Each row of a before or after table is a point. One or more steps were done to the points. Then noise was added and the rows were shuffled. The steps act on columns, c1 being the first. Name the steps. A step turns or swaps two columns, mirrors them in a line or flattens them onto one, adds a multiple of one to another, or multiplies or shifts one. Angles are multiples of 10 degrees, from the lower column toward the higher: turns from -170 to 170, lines from 10 to 170 but not 90. Use the fewest steps. Two steps may share a column if one is a turn and the other turns, adds or multiplies; they go together, in the order done. Otherwise the lowest column goes first.

Before (10 x 2)
[0.19 0.35]
[-0.57 -0.15]
[0.52 0.43]
[1.00 -0.63]
[-0.13 -0.24]
[-0.18 -0.46]
[-0.04 -0.83]
[0.38 -0.23]
[0.03 0.00]
[0.55 -0.21]
After (10 x 2)
[0.23 0.02]
[-0.09 0.00]
[0.29 -0.02]
[-0.34 -0.01]
[-0.26 0.02]
[-0.84 -0.04]
[0.71 -0.02]
[-0.45 0.04]
[0.05 0.02]
[-0.49 0.06]
Steps: shift c1 by -0.30; multiply c2 by 0

Before (12 x 4)
[0.32 0.51 -0.59 -0.55]
[-0.28 0.36 0.48 0.75]
[-0.58 0.07 -0.35 0.31]
[0.29 0.31 -0.45 -0.25]
[-0.49 -0.30 -0.05 0.25]
[-0.61 0.68 0.34 -0.46]
[-0.39 0.45 0.50 0.23]
[0.26 0.22 0.38 0.70]
[-0.72 0.12 -0.72 -0.19]
[-0.56 0.66 0.28 0.52]
[-0.34 0.30 -0.76 -0.06]
[0.07 -0.28 0.34 -0.44]
After (12 x 4)
[-0.32 0.33 0.73 0.54]
[0.10 1.18 -0.79 0.53]
[-0.29 0.88 0.29 -0.31]
[0.42 -0.90 0.16 -0.21]
[0.10 1.95 -0.36 0.71]
[-0.03 -0.87 0.02 0.44]
[-0.61 0.89 0.51 0.27]
[-0.34 1.51 0.66 -0.57]
[-0.26 0.16 0.11 0.62]
[-0.06 0.72 -0.82 -0.04]
[0.39 1.36 -0.35 0.47]
[0.65 2.04 0.43 0.43]
Steps: turn c1 and c4 by -70 degrees; turn c1 and c3 by -120 degrees; multiply c2 by 3

Before (13 x 8)
[0.24 0.70 -0.42 -0.27 -0.07 0.07 -0.34 0.06]
[-0.17 0.50 0.58 0.28 0.81 -0.43 0.42 -0.31]
[-0.37 -0.17 -0.07 0.23 -0.01 0.91 -0.04 0.56]
[0.22 0.50 0.41 0.45 0.58 -0.18 0.88 -0.38]
[0.27 0.79 0.35 0.36 0.28 -0.46 0.13 0.10]
[0.06 -0.23 0.38 0.18 0.57 0.75 -0.21 0.16]
[0.49 0.77 0.48 0.01 0.60 -0.22 0.04 0.14]
[-0.78 -0.10 0.39 0.71 0.12 1.22 -0.52 0.07]
[-0.37 -0.71 0.93 0.81 -0.10 0.71 0.06 0.12]
[0.25 0.94 0.46 -0.13 0.12 -0.24 0.08 0.01]
[-0.75 -0.39 0.33 -0.26 -0.03 0.74 -0.25 0.30]
[0.41 0.49 -0.12 -0.26 -0.01 0.01 -0.40 -0.42]
[0.09 0.24 -0.31 0.10 0.24 -0.29 -0.53 0.18]
After (13 x 8)
[0.62 0.17 0.18 -0.56 -0.29 -0.37 0.05 -0.36]
[0.65 0.07 -0.17 0.39 -0.23 0.49 -0.05 0.09]
[-0.34 0.02 -0.76 -0.49 0.16 -0.29 0.27 -0.26]
[-0.37 -0.06 -1.19 0.20 0.12 -0.53 0.05 -0.52]
[0.81 0.05 0.11 -0.39 -0.20 -0.04 -0.37 -0.37]
[0.50 -0.06 0.45 0.06 0.09 -0.05 0.23 -0.52]
[0.00 -0.03 -0.64 -0.39 0.02 -0.60 0.53 -0.04]
[0.58 -0.16 -0.14 0.85 0.38 0.41 -0.39 0.89]
[0.22 -0.17 0.00 0.94 0.50 0.68 -0.34 0.40]
[0.03 -0.06 -1.19 1.04 0.12 0.23 0.13 0.04]
[0.46 -0.24 -0.78 0.01 0.55 -0.13 0.18 -0.24]
[0.70 0.02 0.08 0.91 0.00 0.52 0.06 0.11]
[0.90 -0.12 -0.15 0.53 0.27 0.55 0.16 0.01]
Steps: shift c1 by 0.40; flatten c2 and c5 onto the line at 110 degrees; turn c3 and c6 by 130 degrees; add 1 times c6 to c4; swap c7 and c8

Before (10 x 11)
[-0.39 -0.44 -0.01 -0.08 0.37 0.13 0.02 0.05 0.70 0.36 0.45]
[-0.80 -0.28 -0.93 -0.64 -0.32 -0.79 -0.05 -0.62 -0.85 0.10 0.00]
[-0.43 0.20 -1.21 -1.15 -0.20 -0.24 -0.01 0.16 -0.72 -0.14 -0.36]
[-0.24 0.80 -0.40 0.09 0.42 0.42 -0.30 -0.17 -0.36 0.01 -0.07]
[-0.38 -0.39 -0.01 0.40 0.23 0.05 0.67 0.46 0.34 0.16 0.13]
[0.40 0.30 -0.52 -0.11 0.52 0.58 -0.03 -0.41 -0.45 -0.34 -0.28]
[0.70 -0.03 -0.80 0.39 0.00 0.12 0.01 0.23 0.34 0.85 -0.08]
[0.20 -0.41 -0.52 0.25 -0.10 0.09 -0.25 0.61 0.03 0.14 0.28]
[0.82 0.06 -0.39 0.06 0.18 -0.51 -0.06 0.48 0.06 0.39 0.01]
[-0.38 -0.63 0.15 0.40 0.79 0.20 -0.01 0.50 0.29 0.17 -0.51]
After (10 x 11)
[-0.20 -0.37 0.00 0.24 0.27 0.08 0.64 -0.11 0.29 0.16 0.18]
[-0.18 -0.62 0.14 0.28 0.78 0.16 -0.01 -0.06 0.31 0.18 -0.46]
[0.38 -0.39 -0.51 0.20 -0.09 0.11 -0.23 0.13 0.01 0.16 0.29]
[0.89 0.00 -0.40 0.05 0.19 -0.54 -0.04 0.32 0.03 0.38 0.02]
[-0.26 0.78 -0.40 0.04 0.40 0.41 -0.30 -0.13 -0.37 -0.01 -0.08]
[-0.34 0.18 -1.21 -0.81 -0.17 -0.26 0.00 -0.15 -0.70 -0.15 -0.36]
[0.23 0.31 -0.50 -0.11 0.53 0.56 -0.03 0.10 -0.49 -0.33 -0.28]
[0.68 -0.05 -0.81 0.26 0.01 0.08 0.02 0.25 0.34 0.82 -0.10]
[-0.35 -0.46 0.04 -0.04 0.41 0.16 0.02 -0.17 0.73 0.39 0.44]
[-0.93 -0.25 -0.97 -0.41 -0.29 -0.80 -0.05 -0.33 -0.84 0.14 -0.02]
Steps: flatten c1 and c8 onto the line at 20 degrees; multiply c4 by 0.7

Before (14 x 14)
[0.21 0.42 -0.73 0.05 -0.36 -0.48 0.18 -0.32 -0.48 -0.18 -0.45 -0.69 0.06 0.14]
[0.22 0.16 -0.16 -0.29 0.15 -0.71 0.34 -0.21 0.27 -0.33 0.02 -0.02 0.29 0.05]
[0.11 -0.34 -0.64 -0.01 0.24 -0.40 0.08 0.23 -0.08 -0.09 -0.54 -0.28 0.18 0.50]
[0.23 0.28 -0.71 0.05 -0.41 -0.76 0.34 0.41 0.21 0.17 -0.11 -0.42 -0.35 0.17]
[0.32 -0.41 -0.41 0.00 -0.67 -0.11 0.47 -0.05 0.45 -0.52 -0.30 -0.61 0.06 0.14]
[0.40 0.13 0.13 0.12 0.12 0.27 0.65 0.16 0.00 -0.18 -0.46 0.04 0.05 -0.06]
[0.40 0.01 -0.06 -0.01 -0.20 -0.28 0.39 0.19 0.07 0.26 -0.15 -0.81 0.61 0.24]
[-0.70 0.04 -0.04 -0.77 -0.26 -0.03 -0.10 0.43 -1.01 -0.17 0.08 -0.05 -0.14 0.20]
[-0.71 -0.24 0.77 0.23 0.73 -1.21 -0.99 -0.28 0.04 0.79 -0.79 -0.12 -0.26 -0.61]
[0.13 0.34 0.39 -0.54 -0.43 0.19 -0.92 0.52 -0.94 -0.20 -0.12 0.62 0.30 0.18]
[-0.60 0.27 -0.01 -0.15 0.19 0.25 -0.85 0.59 -0.67 -0.44 0.54 0.10 0.05 -0.22]
[-0.24 0.07 -0.53 0.03 -0.41 -0.11 0.39 0.05 0.19 0.12 -0.52 -0.02 0.61 0.00]
[0.01 0.34 -0.05 -0.97 0.00 0.53 -0.72 0.19 -0.41 0.18 -0.26 0.08 0.09 -0.03]
[-0.66 0.29 1.00 0.34 0.65 -0.62 -0.92 -0.50 0.35 0.64 -0.46 0.12 -0.24 0.35]
After (14 x 14)
[-0.90 -0.82 0.37 0.17 0.29 -1.24 0.14 -0.24 0.55 0.60 1.00 -0.11 -0.26 -0.67]
[0.54 0.24 0.04 -0.03 0.28 -0.31 -0.02 0.11 0.64 0.09 -0.10 -0.58 0.65 0.27]
[0.03 0.59 -0.57 0.07 0.58 -0.51 -0.23 -0.35 0.01 -0.42 -0.12 -0.58 0.01 0.16]
[0.00 0.36 0.06 -0.53 0.37 0.24 0.03 0.58 -0.43 -0.37 -0.31 0.37 0.34 0.18]
[-0.93 -0.30 -0.23 -0.14 -0.60 0.29 -0.17 0.62 -0.13 -0.59 -0.15 -0.02 0.00 -0.21]
[-0.11 0.28 -0.25 -1.01 0.22 0.57 -0.04 0.18 0.08 -0.01 0.15 0.06 0.04 -0.05]
[-0.31 -0.13 -0.34 0.00 0.65 -0.11 -0.14 0.08 0.68 -0.14 -0.06 -0.04 0.64 -0.04]
[0.23 0.45 -0.52 0.08 0.34 -0.79 -0.11 0.40 0.76 -0.11 -0.27 -0.31 -0.37 0.12]
[0.73 -0.10 -0.23 -0.09 0.63 -0.10 -0.04 -0.12 1.03 -0.67 -0.42 -0.38 0.09 0.18]
[0.26 0.27 -0.05 -0.27 -0.10 -0.76 -0.01 -0.24 0.81 -0.51 0.08 -0.02 0.28 0.05]
[0.33 -0.26 -0.52 0.02 0.31 -0.41 -0.19 0.26 0.40 -0.23 0.52 -0.20 0.15 0.49]
[0.47 0.43 0.35 0.11 0.35 0.26 0.14 0.12 0.48 -0.38 0.38 0.02 -0.01 -0.02]
[-1.07 -0.49 -0.06 -0.76 0.03 -0.03 -0.09 0.48 -0.46 -0.30 -0.24 -0.06 -0.13 0.19]
[-0.97 -0.24 0.57 0.41 0.07 -0.67 0.22 -0.54 0.83 0.43 0.79 0.12 -0.23 0.30]
Steps: multiply c1 by 1.6; turn c1 and c2 by 30 degrees; flatten c3 and c7 onto the line at 20 degrees; turn c5 and c11 by 120 degrees; shift c9 by 0.50; shift c10 by -0.20; multiply c12 by 0.7

Before (8 x 24)
[0.50 -0.03 -0.06 0.39 0.07 -0.45 -0.46 -0.06 0.05 0.17 -0.67 -0.43 1.00 0.35 -0.11 0.62 -0.56 -0.66 0.31 -0.14 -0.73 0.29 -0.18 0.26]
[-0.02 0.49 0.66 0.17 0.56 0.83 0.24 0.38 0.75 -0.53 -0.29 0.02 -0.18 0.14 0.23 0.45 0.00 0.37 1.05 0.00 0.32 -0.24 -0.03 -0.37]
[0.31 0.58 -1.30 -0.13 0.19 0.59 -0.15 -0.15 -0.31 0.08 -0.20 0.02 0.49 -0.05 -0.07 0.49 0.13 0.45 0.93 0.00 -0.80 -0.34 -0.34 0.07]
[0.06 -0.04 0.21 0.13 0.50 0.03 -0.24 0.56 0.90 0.12 0.45 0.00 -0.14 -0.66 -0.13 0.21 0.36 0.38 -0.45 0.10 0.39 0.61 -0.06 0.11]
[-0.75 -0.02 -0.13 0.30 -0.52 -0.79 0.24 -0.05 -0.32 0.15 0.46 -0.35 -0.38 0.17 0.45 0.04 0.23 0.00 -0.23 0.43 0.14 0.06 0.68 0.01]
[-0.03 0.26 -0.04 0.29 0.19 -0.35 -0.04 -0.55 0.24 0.84 -0.17 -0.30 -0.66 0.23 -0.08 0.29 0.05 -0.16 -0.24 -0.48 0.08 -0.10 -0.24 -0.10]
[-0.17 0.40 0.15 -0.50 -1.20 0.84 0.26 -0.81 -0.14 0.06 -0.25 0.38 0.15 -0.11 0.26 0.34 0.21 -0.06 -0.92 0.04 -0.48 -0.16 0.35 -0.04]
[-0.68 -0.11 0.80 0.12 -0.40 -0.41 0.20 0.42 -0.45 -0.32 0.71 -0.34 0.28 0.21 0.20 0.31 0.63 0.08 0.66 -0.21 -0.60 -0.15 -0.37 0.22]
After (8 x 24)
[-0.59 0.27 -0.04 0.44 0.19 -0.93 -0.03 -0.55 0.00 -0.08 -0.17 -0.01 -0.65 0.29 -0.07 0.26 0.05 -0.14 -0.16 -0.48 0.07 -0.69 -0.38 -0.04]
[-1.04 0.00 -0.14 -0.08 -0.52 -0.41 0.26 -0.05 -0.01 -0.67 0.46 -0.74 -0.40 0.24 0.44 0.04 0.23 0.01 -0.15 0.46 0.13 -0.07 0.17 0.00]
[0.83 0.41 0.14 -0.95 -1.19 0.25 0.26 -0.82 -0.03 0.82 -0.24 -0.03 0.15 0.22 0.24 0.34 0.21 -0.08 -0.92 0.05 -0.47 -0.21 0.53 -0.02]
[-0.42 -0.01 -0.05 1.01 0.07 -0.30 -0.47 -0.07 0.02 -0.37 -0.66 -0.14 1.03 0.21 -0.12 0.63 -0.56 -0.67 0.41 -0.14 -0.72 0.19 -0.45 0.10]
[-0.35 0.48 0.67 0.25 0.57 0.79 0.22 0.39 -0.01 0.58 -0.28 0.05 -0.18 -0.25 0.23 0.48 0.04 0.39 1.01 0.02 0.30 0.13 0.01 -0.14]
[-0.21 -0.05 0.24 0.27 0.51 -0.11 -0.26 0.57 0.01 0.03 0.43 0.04 -0.12 -0.45 -0.13 0.21 0.35 0.37 -0.64 0.12 0.41 0.54 -0.05 0.07]
[-0.68 -0.12 0.81 -0.34 -0.43 0.14 0.17 0.42 0.01 -0.48 0.70 0.05 0.29 -0.03 0.22 0.34 0.65 0.09 0.67 -0.20 -0.60 0.08 -0.50 0.07]
[0.45 0.59 -1.31 0.03 0.19 0.13 -0.14 -0.14 0.02 0.59 -0.21 0.23 0.48 -0.35 -0.06 0.49 0.12 0.46 0.86 0.00 -0.81 -0.40 -0.19 0.03]
Steps: multiply c4 by 2.5; turn c1 and c4 by 50 degrees; add -0.7 times c10 to c22; turn c6 and c10 by 70 degrees; multiply c9 by 0; turn c12 and c23 by 50 degrees; turn c14 and c19 by 20 degrees; multiply c24 by 0.4
